Rows are points. The window is the flat piece filled in between its corners: a triangle in 3 columns, a solid with four corners in 4, and so on. A path goes straight from each point to the next, and from the last back to the first. After which points does the path pass through the window?
In the rows, 128 means zero.

Window, 4 rows:
[[195  89  91  92]
 [113 116 155 159]
 [111 149 134 164]
 [206 136 182 121]]
Path:
(1): [107 151 162 123]
(2): [148 133 137 166]
(3): [165 124 180 213]
(4): [116 180 195 112]
(5): [172 107 113  82]
(6): [206  89  96 118]
(7): [134 103 125 202]
(8): [106 149 170 111]
(9): [147 134 165  98]
(10): [178 127 133 149]
(11): [198 126 170 138]
(12): [180 163 184  82]
Through the window after points: 1, 5, 7, 9, 11

Window (6 x 6):
[[112 136  89 128  66 122]
 [173  74 107 130 161 159]
 [184 220 103  60  74 117]
 [167 178 169  45 105 128]
 [ 74 137  74 119 135 110]
 [103 135 138 172 150 127]]
Path:
(1): [184 141 152  87 135  88]
(2): [147 159 139  74 135 152]
(3): [ 96 172  86 110 124 159]
(4): [116 146  93 108 117  93]
(5): [178 178 131  75  92  86]
(6): [178 184 132  74  82 178]
(7): [114 153 102 105 138 197]
(8): [138 112 125 111 136 114]
(9): [175 168 102  76  86  69]
(10): [126 161 120  72  86 176]
(11): [162 179 125  81  80 161]
(12): [198 183 132  88  88  62]
(13): [136 158  94 107 110  95]
(14): [118 172  92  75 118 180]
(15): [127 183  93 111 101 180]
(16): [165 161  79 115 103  75]
Through the window after points: 3, 13

Window, 8 rows:
[[ 95 190 121 134 122 146 121 159]
 [116  45  72 137 175  49 179  96]
 [ 80  84  69  87 126  72 133 127]
 [170 104 143  85 149  90 145 105]
 [ 70 116 147 180  76  62  82  82]
 [138 131 145 144  63 177 114 196]
 [ 96 155  99 198  56 127  24 107]
 [151 113 103 123 121  42 150 142]]
Path:
(1): [126 151  97 195  23 131 142  92]
(2): [127 140  92 141  60  69 161  88]
(3): [119  98 113 139 153  82  67 170]
(4): [102  95 117 135 150  69  99 126]
(5): [164 145  93 114  98  73 156  77]
(6): [113 146 103 169  69 106  90 112]
(7): [111 122 139 166 129 105  75 126]
(8): [107  51 111 117 214  61 144 169]
(9): [121 116 100  93  73  82 177  85]
(10): [103 121  67 101  87  90 182  77]
(11): [132 100 125 140 147  65 100 126]
(12): [105 144 137 139 120 114  97 179]
(13): [111 155 118 140  80 120 119 102]
(14): [153 153  92 100 127 114 166 130]
(15): [ 89 101 128 142 147 110 103 165]
(16): [111 118 132 122 146 103  22 146]
Through the window after points: 2, 16

Window, 9 rows:
[[127 138 107 123 119 133  42  80 142]
 [166  75 132  79 164 114  87 152 103]
 [ 41 109 100 145 114 148 132  86 126]
 [147 214 161 103 141  90  81  89 115]
 [144 163 196 165 137 100  89 135 170]
 [103  95 149 134  28 103 171 157  63]
 [ 34 152 158 180  65 198  98 170 101]
 [202  90 183 131 111 145 182 112 147]
 [113 161  56 116 171 127  53 192 153]]
Path:
(1): [158 164  72 182 166 124  46 148 106]
(2): [ 86 132 133  75 120 127  93 146 177]
(3): [ 95 155 128  69 103 175  73 140 158]
(4): [125 135 144 196 156 116 103 112 107]
(5): [126 157  94 177 117 138  97 134  95]
(6): [ 83 144 129 109 117 130  89 159 161]
(7): [ 86 124 139  58  77 114 122 158 149]
(8): [131 137 109 163 147 145  87 121  75]
Through the window after points: 1
